Every row gives one point. Each table stands for the endless flat space through its points: a line for two points, a plane for three, and so on. The two share one point or none. Which?
In the rows, 128 means zero.

First (3 x 4):
[[167 145  73 167]
 [169 131  76 177]
 [174 128  73 185]]
Second (2 x 4):
[[171 137  91 155]
 [161 133  91 155]]
They share: [151 129  91 155]

First:
[[111 179 103 143 117 169]
 [115 177 106 138 115 174]
 [111 167 111 151 145 109]
 [115 161 115 155 119 191]]
Second:
[[105 170 112 150 117 146]
 [105 174 113 152 110 136]]
They share: no point

First:
[[ 87 137 125 159 111 133]
 [112 152 175 164 116  98]]
Second (4 x 6):
[[111 146 179 177 108 145]
 [137 140 127 178  92  81]
 [ 94 138 128 145 110  83]
 [ 86 126 145 142  98 118]]
They share: [102 146 155 162 114 112]

First:
[[125 114 100 159 121 177 101 121]
 [164 107 122 165 125 146 117  96]
 [133 135 109 136 115 164 112 134]]
Second:
[[156 182 151 190 143 142 149 126]
 [156 186 111 129 112 152  43 121]
 [155 162 128 173 121 152 122 143]
 [147 184 124 123 120 149  87 108]
 [108 139 126 133 136 191 117 151]
 [160 215 126 175 115 149  85 129]]
They share: [152 138 121 132 115 147 122 127]

First (3 x 9):
[[142 117 140 138 107  83 128  95 122]
 [122 135 169 151 126  89 135 113 135]
 [112  93 133 139 140 105 127 131 123]]
Second:
[[ 59 103 174 166  94 124 121 157  88]
 [ 91 146 136 121 130 111 119 107 137]
 [117 138 167 123 133  90 138 100 154]
 [129 123 199 135 131  77 156 102 157]
 [ 74 134 132 137 114 120 107 139 110]]
They share: no point

First:
[[156  55 112  65  66 112 102  79 100 145  94]
 [147  91 209 106 102  82 123 132  74 140 182]
 [159  97 123 113 102 118 130 116  71 143 133]
 [147 110 188  93  66  80 117 109 112 107 154]
 [150 129 144 121 100 108 124 105  92 129 144]
 [166  83 165  84  55  67 149 131  93 121 145]]
Second, 4 rows:
[[115 134 126 104 134  98 146 116 143 164 148]
 [130 104 153 133  90  71 132 149  77 116 153]
 [153 110 132 122  91  53 140 132 111 149 139]
 [138 104 189  85  80 155  84  87  51  92 141]]
They share: no point

First:
[[110 114  96 156 142 155 125 199  92 140 161]
 [ 98  57 121 101 179 146  95  86 108 176 161]
 [125 115 110 126 192 156  91 127 129 133 169]
 [119  99 126 104 186 134 109 103 125 135 157]
 [ 87 101 102 114 170 164 170 148 128 170 128]
 [107 150 100 119 193 158 161 156 153 128 122]]
Second, 5 rows:
[[107 125 128 105 158 114 162 142 117 115 180]
 [139 143 142  81 138 116 132 186 125 119 160]
 [ 95 110  97 131 178 103 121 136 129 119 130]
 [129 131 124 111 168 157 112 206 145 157 111]
 [125 118 130  99 136 141 113 175 106 125 106]]
They share: no point

First, 5 rows:
[[132 121 129 117 102 174 160 122  87 156 147 166]
 [118 115 138 145 100 160 188 153  98 175 150 154]
 [146 178 150  81  98 176 172  99 107 121 182 143]
 [ 84 147 177  69 130 170 176 118  57 136 127 132]
 [111 129 162  83  92 120 152 133  69 156 150 121]]
Second, 5 rows:
[[135 174 147  63 118 134 206 169  93 169 142 174]
 [117  93 135 153  49 188 143 106  78 142 166 108]
 [138 134 146  93 133 122 188 129 108 143 167 154]
 [131 105 141 121  91 152 175 114 100 130 172 120]
 [154  96 142 105 127 110 150 103 126 137 175 146]]
They share: [129 129 141 111  94 152 164 130  90 157 157 147]

First (6 x 14):
[[146 173 113  83 119 147  93  95 125  85  92 102 112 127]
 [130 133 165  93 146 121 134 134 161 143  83  83 117 119]
 [105 173 145  49 142 161  78  99 177 100  96 154 100 175]
 [135 153 165 103 130 135  80 129 157 120 108 122 148 109]
 [128 135 148  65 159 117 158 112 155 135  68  74  72 156]
 [178 138 122 169 148 136  92 151 145 147 134 128 132  94]]
Second:
[[141 125 147  97 153 145 117 102 149 124 105 100  92 129]
 [131 145 115 128 171 173 135  74 152 102 125 112  70 149]
 [150 154 168  73 149 118  88 130 135 123  95 112 124 119]
 [145 175 137  96 151 135 101 114 148 108 113 124 118 125]]
They share: no point

First:
[[170  89 109 133 151 131 141 178 123 135 129 112  73 110 164 108 160  99]
 [138 129  89 109 139 119 113 162  95 175 149  92 113 114 156 108 132  95]]
Second:
[[159 100  82 104 155 133 138 145  95 167 159 107 100 104 182  99 104 116]
 [134 122  95 132 140 123 113 185 100 179 131 103 116 137 152 128 176  83]
 [161  93  75 109 157 138 143 146  91 177 160 117 105 114 186 105 109 117]
 [159 118  84 117 130 120 124 165 103 171 151 107  99 116 143 103 139  93]]
They share: [146 119  94 115 142 122 120 166 102 165 144  97 103 113 158 108 139  96]

First:
[[218 118 155 176 199 113 144 130 176 173 131 127  90 137 119 154 148  91
  156 128]
 [146 111 124 162  89 110 142 102 117 156 150 110  58 126  71 116 145 150
  177 180]
 [173 116 151 158 168 132 125  89 180 125 164  98 132 158 136 140 116  99
  193 100]
 [ 96  49  84 136  86 137 117  91 139 101 186  57  97 150 115  94  70 148
  151 116]
 [215 111 148 156 202  98 160 144 186 167 155 119  91 113 130 132 143 102
  154 112]
 [169 126 133 116 128  69 193 147 159 146 214 101  79  64 117  69 151 163
  185 128]]
Second (5 x 20):
[[152  96 134 156 116 120 147 124 181 138 165  64  82 132 129 139 156 130
  164 147]
 [130 118 178 172 146 102 137 112 161 116 137  96 132 150 125 115 142 162
  164 159]
 [145 112 148 165 162 118 132  89 117 147 147  88 109 162  96 134 119 157
  139 102]
 [111 160 116 209 128 146 136 121 153 159 165  84  81 188 134 134 127 109
  193 108]
 [ 97 178 140 222 146 142 134 110 134 162 150  80  97 207 127 143 134 133
  181  98]]
They share: [156  95 124 154 134 121 136 110 153 137 164  94  93 138 114 119 117 126
 163 128]

First:
[[143 166 123 111 125 120 151 186 166  49 193 155  75  62 202 157  73 114
  153 108]
 [135 125 149 155 152 154 122  92 101 111 159 150  68 146 138 179 162 145
  175 128]
 [130 131 140 152 161 143 137 111 103  98 160 158  64 129 151 185 147 149
  176 138]
 [153 134 156 139 121 157 106  98 132 109 166 144  86 142 138 153 154 123
  161 103]]
Second:
[[190 152 159 146  95 155  91  89 178  72 170 167  74 146 144 175 126 146
  138 107]
 [238 112 179 229 125 142  78  79 133  71 198 192  81 153 155 162  82 120
  111 118]
 [167 159 182 148 148 167 118  93 187  46 177 151 100 152 114 132 149 151
  178 123]
 [168 137 171 118 140 163 100  75 130 112 200  82  64 148 187 158 104  82
  169 121]
 [176 162 152 147 117 139 119  91 177  70 171 153  71 149 153 159 132 149
  155 118]
 [131 110 213 125 172 219  89 122 124  90 171 148 156 128  62 105 184  99
  195 103]
 [113 143 137  90 108 156 119 129 137 125 136 150 102 116 128 151 187 126
  174  97]]
They share: [155 139 153 135 122 150 112 108 139 103 163 152  90 134 142 151 148 123
 159 108]

First:
[[129 109  99 143 119 148 100 147 111  86 115 149 129 127 141 126 136 171
   82 137 139  96 167  87]
 [114 123 100 187 103 131  97 124 130  93 105 139 146 145 139  86  76 161
  118 139 121 132 158  93]
 [ 84 111 134 143 158  96 118 120 109 125  94 155 123 134 157  76 123 118
   81 113 114 111 175 134]
 [136 115  90 135 124 156 100 156 115  77 122 151 131 130 133 134 145 172
   81 143 138  97 163  80]
 [105 117 120 170 114  99 103 127 119 117 105 135 135 154 162  82  88 145
  102 110 118 120 165 120]]
Second:
[[131 130 104 162 130 135  79 157 101  68 121 146 149 164 148  98 148 150
   78 107 151 114 141 114]
 [111 110  69 137  90  95 124 132 136 113 116 146 114 149 128 143  98 165
   93 132 101  89 186  79]]
They share: no point

First:
[[146 105  88 136 153 138 150 170 132  85 120  91 154 192 180 139 216  96
  134 166 132 114 167 119]
 [148 102  99 137 160 146 159 161 132  98 130 118 141 190 156 132 204 114
  150 166 133 104 155 111]
 [155 109  98 131 138 138 148  90 109 154 158 164 146 165 147 172 156 162
  146 184  85  82 164 115]
 [ 83  92 132  84 159 117  98 154  86  94 124 189 204 129 150 121 138 183
  176 154 131 152 143 135]]
Second (2 x 24):
[[128  73  87 149 178 157 115 105  91 149 119 167 175 173 139 163 151 131
  186 139 130  94 180 139]
 [132 105 119 109 146 117 143 141 115 113 135 167 163 161 135 123 159 159
  146 175 118 126 140 119]]
They share: no point

First:
[[145 196  77 148 113  81 130 159 118  94 157 177 127 131  81 128  77 150
  123  99  88 141 115 121]
 [139 136 125 136 167 117  70 147  76  88  97 129 151 131 135 164 113  96
   69 123 130 183 163 115]]
Second (6 x 24):
[[171 142  96  88 140 148  64 160  88  79 118 179 173 116 121 133  67 104
  154 119  43 165 119  90]
 [183 173 106 128 136 111  89 151 101 124 132  99 131 124 121 123  38 122
  147  71  99 180 142 105]
 [136 163 157 173 152  79 141 134 158  63 127 121 118 157 118 148  77 143
   95  94 195 139 174 141]
 [160 130 122 141 165  83 104 111  85  83 100 195 145  96  77 130 110  63
   90  85  90 164  88 122]
 [143 158 130 191 154  31 142 102  94 112 110 153 106 108  63 137 116  80
   46  58 149 173 107 140]
 [153 195  70 135 128 116  79 181  84 124 147 104 133 139 129 142  71 152
  117 111  98 175 160 111]]
They share: [142 166 101 142 140  99 100 153  97  91 127 153 139 131 108 146  95 123
  96 111 109 162 139 118]

First:
[[153 119 195 146 183  78  80 146 140 205 158 143 103 162 111  77 160 140
  182 186 115  94 142 130]
 [217 139 140 201 113 148 152  56 170 135 184  84 184 141 101  94 110 142
  132 132 215  95 158 117]
 [120 145 180 137 138 123  97 136 154 154 108 119 174 191 149  66 125 130
  172 165 143  54 117 134]
 [201 146 123 200  90 174 131  86 182 127 197  86 202 129  96 107 115 131
  122 123 214  82 157 103]
 [175  99 179 144 137 131 118 123 140 197 168  71 153 166 102  75 165 126
  192 171 124  90 123 118]
 [209 105 157 185 161  97 124  61 140 165 186 125 129 135 100  98 130 128
  127 138 175 138 174 113]]
Second (7 x 24):
[[152 126 184 188 175 110  96  97 145 136 154 100 154 182  79  73 119 122
  160 144 157 132 146  86]
 [148 111 125 132 117 109 126 124 131 140 173 144 170 135 154  89 126 166
  130 141 167  70 152 146]
 [207 164 172 190 152 117  85  67 143 186 150 102 152 174 129  90 130  86
  147 156 168 113 106 121]
 [204 106 158 189 153 112  85  82 167 151 119 144 131 182 188 111 102  83
  103 125 172  97 158 147]
 [112  93 167 214 177 132 105 124 154 146 190 168 134 152  75  44 121 140
  158 146 155  95 158  49]
 [194 161 208 178 177 131  53  43 109 188 140 110 158 191 130 113 130  98
  184 170 190 145 105 113]
 [152 111 191 171 179 104  90  93 140 113 131  96 159 196  98  94 108 125
  153 131 162 146 166 102]]
They share: no point

First, 6 rows:
[[105 133 124  96 161 130  94 146 143 114  83 110 195 169  90 114 127 110
  125 150  67 104 165 131]
 [137 144 136  73 149 138 127 171 136 101 104  98 167 115 102 109 158 133
  115 137  71  91 116 112]
 [135 121 157  93 121 130  38 144 158  84  82  54 177 187 117 140 123 145
  151 124  97 150 140 156]
 [184 107 194  95 136 169 115 190 143 126 122 104 112 110  87 165 167 100
  127 136 127  90  72 153]
 [157 142 166 123 101 172  63 133 204  81  98  84 159 141 126 161 120  97
  153 163 161 139  94 164]
 [150  82 199 123 167 186  81 155 154 131 102 117 138 141  96 198 180  83
  156 159 150 132  83 192]]
Second:
[[165 125 169  97 144 160 102 187 167 108  95 104 143 146 108 126 143  81
  123 166 119  81 128 156]
 [175 127 173  96 147 160  99 197 175 100  88 103 138 154 114 118 142  77
  118 172 119  73 136 157]]
They share: no point

First (7 x 24):
[[128 154 143 106 108 148  82 152 150 197 167 190  78 113 150  83  93 142
   84 183 130  99 110  97]
 [143 151 149  89 172 142 103 144 146 138 138 165  43 163  95  87  61 108
  114 156  88  99 156 123]
 [ 99 140 123 159 104  97  97 158 168 181 184 175 127  87 149 119 132 209
   78 188 162 124 147  88]
 [ 64 159 166 124 177 162  58 152 160 119 138 240 148 149 149 113  97 191
  116 221 128  97 221  88]
 [114 139 130 142 131  92 110 147 163 138 192 147 101 100 140  90 102 182
   94 155 121 127 160 108]
 [140 148 145 106 106  96 102 128 146 157 189  94  54  73 116  71 101 172
  116 103  70 103 136 131]
 [ 99 168 177  85 153 152  58 131 148 125 155 179  95 118 136  71  82 170
  130 162  65  85 198 123]]
Second:
[[109 141 157 128 154 134 110 146 169 135 178 180 108 110 134  96 101 149
   98 156 118 105 167  87]
 [136 130  96 121 145 133  91 150 119 165 131 138  53 152 113  92 102 190
  119 182 127 128 125 137]
 [100 148 184 135 155 139 115 148 191 123 197 198 133  90 147 102 100 132
   85 148 109  92 185  65]]
They share: no point

First:
[[105  94 109 124 136 129 155 176 173 149 158  82 125 147  96 100 117  81
  114 148  93 120 138 107]
 [105 101 119 125 136 149 158 166 158 159 147  95 136 154  99  98 103 109
  122 144 108 107 144 103]
 [125 130 136 180 144 114 128 188  95 115 135  93 100 148 149  89 108 118
  120  96 122  97 195 177]
 [100  83 117 152 128 143 132 185 160 111 130 100 111 133 110  89  98 110
  108 136 131 110 167 143]
 [144 103 127 151 142  92 114 220 134 107 139  85  86 124 150 105 101  93
  116 124 112  99 210 179]
 [103 131 117 167 134 151 178  88 115 198 174 151 150 167 110 118 112 134
  167 112 126  68 146 128]]
Second, 5 rows:
[[147 107 153 177 146 138 149 115 143 182 117 100 113 109 115  89  87 124
   95 138  74  99 115 166]
 [101 131  93 137 106  84 139 147 155 122 177 114  67 189  87  93 125  74
  175  94 112 139 227 136]
 [129 109 132 169 147 125 144 140 130 161 140  98 120 125 122 105 109 110
  113 137  94 101 139 154]
 [130  90 166 168 146 133 155 130 121 146 135  90 132  87 147 121 106 134
  110 164  95  74 119 150]
 [ 94 111 112 147 107 118 161 154 160 119 174 123  93 165 108  91 112  95
  155  95 125  95 191 141]]
They share: [111 111 115 161 136 121 148 156 136 143 159 107 116 146 119 104 117  99
 130 120 112  99 162 147]
